Every row gives one point. The ring and each string are closed loops that go straight from each point to the next, and from the last back to the first. Before rounding, they use only three directions, however many columns there are. Count how often each string passes through the ring. Passing back the other way cancels.
(in the rows, 128 means zero)

Ring (7 x 3):
[[190 168 102]
 [156 193 106]
 [102 175 103]
 [ 83 127 103]
 [112  91 112]
 [149  89 112]
 [191 125 103]]
String (14 x 3):
[[140  64  77]
 [133  95  77]
 [134 125 123]
 [121 103 144]
 [106  78 132]
 [103  67 108]
 [117  83  84]
 [131 109  85]
 [134 100  81]
 [140 120 101]
 [146 112 139]
 [156  80 152]
 [158  58 109]
 [151  66 116]]
Times through: 2
String (9 x 3):
[[186 100 149]
 [204 105 138]
 [176 138 152]
 [161 139 122]
 [165 124  70]
 [195 100  58]
 [175  95  58]
 [154 120 103]
 [157 122 138]]
Times through: 0

Ring (6 x 4):
[[200 142 129 117]
 [168 194 128  96]
 [110 201 144 118]
 [ 89 167 157 150]
 [112 117 158 173]
 [180 104 143 152]]
String (8 x 4):
[[187  74 168 171]
 [150  74 161 186]
 [135 100 194 178]
 [136 127 179 159]
 [131 134 129 151]
 [133 115 118 161]
 [160 132 158 143]
 [185 110 175 149]]
Times through: 0

Ring (6 x 6):
[[156 197 137  93 137 168]
 [116 227 113 124 100 165]
 [ 77 195 120 148 100 121]
 [ 79 129 126 139 140  93]
 [108 106 124 115 167 105]
 [150 142 138  90 166 142]]
String (21 x 6):
[[151 220 163 100 122 162]
 [172 224 151  86 129 183]
 [167 199 113  85 141 189]
 [149 179  96  95 144 176]
 [130 169  98 107 140 158]
 [128 185 153 112 131 136]
 [140 198 163 105 129 145]
 [131 188 134 109 131 149]
 [129 183 103 110 132 160]
 [135 197  76 107 126 183]
 [125 196 110 114 123 160]
 [122 202 156 118 118 138]
 [118 196 136 119 120 142]
 [116 195 102 120 118 157]
 [115 194  99 121 118 157]
 [116 186 138 120 125 136]
 [117 194 113 120 120 152]
 [123 214  64 117 110 188]
 [125 200  90 114 120 171]
 [122 186 123 115 127 147]
 [135 208 159 110 120 147]]
Times through: 1

Ring (9 x 8):
[[175 102 123 174 160  75 109 153]
 [193 131 108 155 154  74  94 130]
 [180 142 104 132 155  86  99 113]
 [149 142 106 109 155 106 117 100]
 [100 126 121  95 146 130 153  99]
 [ 73 105 135 103 139 138 176 112]
 [ 67  83 146 123 145 135 183 133]
 [ 95  69 146 152 161 116 164 155]
 [126  74 139 167 166  99 143 161]]
String (27 x 8):
[[105  46 143 168 203 112 148 170]
 [117  57 147 178 170  99 150 174]
 [132  93 145 171 116  89 153 158]
 [125  94 132 147 156 104 142 142]
 [113  76 131 144 191 115 141 145]
 [ 93  50 142 154 202 122 155 161]
 [ 83  57 155 160 154 117 176 165]
 [ 92  81 152 152 123 112 176 152]
 [116 104 136 140 132 107 153 135]
 [ 96  85 131 125 180 127 153 131]
 [ 48  71 144 109 173 151 187 128]
 [ 36  84 150 101 137 153 203 121]
 [ 57 108 150 107  94 137 200 117]
 [101 112 135 122 124 118 163 122]
 [ 95 100 127 112 168 130 154 118]
 [ 59  96 129  87 176 154 173 104]
 [ 41 104 137  78 145 160 193  99]
 [ 65  93 130  94 177 149 170 110]
 [ 91  97 129 113 168 131 157 120]
 [ 99 107 137 125 128 118 164 126]
 [ 76 103 150 126  99 124 189 129]
 [ 43  73 156 120 134 144 203 136]
 [ 36  49 154 123 180 152 196 145]
 [ 57  56 160 146 144 132 195 157]
 [115 100 143 150 118 102 160 144]
 [117  91 131 141 164 111 145 139]
 [104  62 135 149 201 118 146 153]]
Times through: 3
String (26 x 8):
[[186  84 124 192 184  68  99 170]
 [158  71 123 174 211  90 109 163]
 [136  95 127 149 168 101 131 141]
 [140  98 131 156 150  95 134 145]
 [154  97 138 179 127  78 135 160]
 [165  81 137 193 153  72 123 173]
 [167  77 128 185 185  79 111 169]
 [148  86 119 154 202  99 114 146]
 [137 104 124 141 163 102 130 133]
 [146 106 121 145 165  97 124 134]
 [172 110 112 152 181  87 102 136]
 [145 112 120 140 159  99 125 130]
 [167 131 120 148 126  83 119 128]
 [201 153 104 146 131  69  92 118]
 [215 162  86 129 167  74  69 102]
 [175 137  97 121 184  96  93 107]
 [154 124 108 124 176 102 111 114]
 [181 144  91 116 189  95  86 100]
 [201 159  88 121 171  83  77  98]
 [193 155 105 139 126  75  99 113]
 [173 140 118 146 118  80 117 124]
 [147 117 121 140 150  97 126 128]
 [175 117 108 146 183  87  98 130]
 [219 121 102 174 184  60  71 144]
 [220 121 116 193 142  48  85 157]
 [194 110 125 187 138  60 105 159]]
Times through: 1

Ring (8 x 9):
[[ 53 137 104 168 158  84 152 168 110]
 [ 59 115 153 147 154 100 144 131 116]
 [100  87 199 118 135 126 117  71 130]
 [141  82 187 114 117 135  94  47 138]
 [166  99 144 117 108 134  97  65 143]
 [155 125 103 123 116 127 128 111 142]
 [119 149  67 142 134 107 157 164 132]
 [ 76 157  59 169 151  84 161 190 116]]
String (23 x 9):
[[162 129  81 137 112 119 115 115 139]
 [199 109 114 110  96 142  99  71 153]
 [160  99 157 103 113 142 116  70 147]
 [130 104 156 115 125 130 125  88 138]
 [123 104 156 122 127 125 122  90 135]
 [126  84 202 101 125 140 117  57 140]
 [129  56 249  99 119 145  85  10 139]
 [119  85 183 130 125 122  92  59 129]
 [114 100 160 130 129 119 113  86 130]
 [132  76 195 124 119 128  81  40 133]
 [152  66 214 106 110 143  77  17 141]
 [164  75 197 100 107 147  87  29 146]
 [128 109 140 126 125 123 121  97 135]
 [129 114 129 129 125 120 123 104 134]
 [148 120 122 112 120 132 137 108 144]
 [159 141  84 109 119 133 159 138 149]
 [138 157  57 124 129 120 175 172 142]
 [111 140  96 130 137 114 162 153 134]
 [110 134  93 147 135 105 139 143 127]
 [104 143  96 128 141 114 172 161 133]
 [111 162  53 138 140 107 181 189 133]
 [131 164  35 144 131 106 166 184 135]
 [124 129  93 148 127 106 123 128 128]]
Times through: 0
